Rows are points. The ring and each string are closed loops that go straight from each point to the next, and from the last back to the first. Before rounding, they use only three directions, however many columns there are. Count how often each string passes through the ring. Passing back the other way cancels.
(in the rows, 128 means zero)

Ring (10 x 3):
[[143  91 101]
 [114 109 108]
 [ 82 151 132]
 [ 90 168 143]
 [116 180 155]
 [138 169 168]
 [143 149 171]
 [156 108 153]
 [171  86 129]
 [175  78 109]]
String (13 x 3):
[[152 120 139]
 [196  96 119]
 [141 114 131]
 [112  94 129]
 [180  54  76]
 [203  63  76]
 [182  93 107]
 [128 121 139]
 [156 114 136]
 [193 111 146]
 [147 128 180]
 [113 134 192]
 [119 125 167]]
Times through: 0
String (21 x 3):
[[121  91 121]
 [131 115 130]
 [185  94  99]
 [205  62  79]
 [242  42  68]
 [199  84 105]
 [145 113 134]
 [124 102 151]
 [147  92 166]
 [171 110 167]
 [112 126 194]
 [118 132 168]
 [112 132 163]
 [113 131 189]
 [167 119 166]
 [184 114 138]
 [156 119 135]
 [125 106 145]
 [182  95 117]
 [228  54  83]
 [195  55  84]]
Times through: 0

Ring (6 x 9):
[[133 129 142 157 161 158 145 163 186]
 [138 127 126 124 146 140 125  99 148]
 [148 124 116  75 122 111 105  64 126]
 [128 105 128  89 124 102 103 116 154]
 [124 108 143 124 140 123 125 177 190]
 [134 125 152 154 158 153 150 205 210]]
String (27 x 9):
[[113  91 132  95 125  94  98 136 164]
 [137 111 138  90 124 106 116 160 180]
 [132 110 145 107 131 114 124 187 196]
 [115 101 148 132 143 121 124 195 200]
 [108  98 139 136 146 122 116 158 179]
 [121 111 140 136 148 132 126 161 182]
 [116 111 150 163 160 146 140 200 205]
 [141 139 157 175 170 175 168 221 221]
 [164 160 155 169 171 189 180 209 217]
 [150 142 143 144 157 161 152 164 188]
 [114 105 134 133 146 126 117 136 167]
 [107 105 138 161 160 142 126 149 175]
 [139 138 143 167 169 171 154 161 186]
 [157 153 145 159 167 179 165 167 191]
 [150 141 141 142 156 159 150 159 185]
 [123 114 137 136 149 134 126 146 173]
 [105 102 144 162 160 139 128 174 189]
 [132 130 159 178 170 169 163 229 225]
 [162 154 164 163 165 179 181 249 239]
 [144 130 146 132 148 145 144 182 196]
 [126 112 138 126 143 128 124 155 178]
 [103  90 138 129 141 111 109 159 178]
 [118  97 140 105 129 103 110 167 183]
 [140 113 136  84 122 105 114 148 174]
 [142 118 133  91 127 113 117 134 166]
 [125 110 132 115 138 120 116 131 164]
 [108  90 130 107 131 100  98 128 159]]
Times through: 4
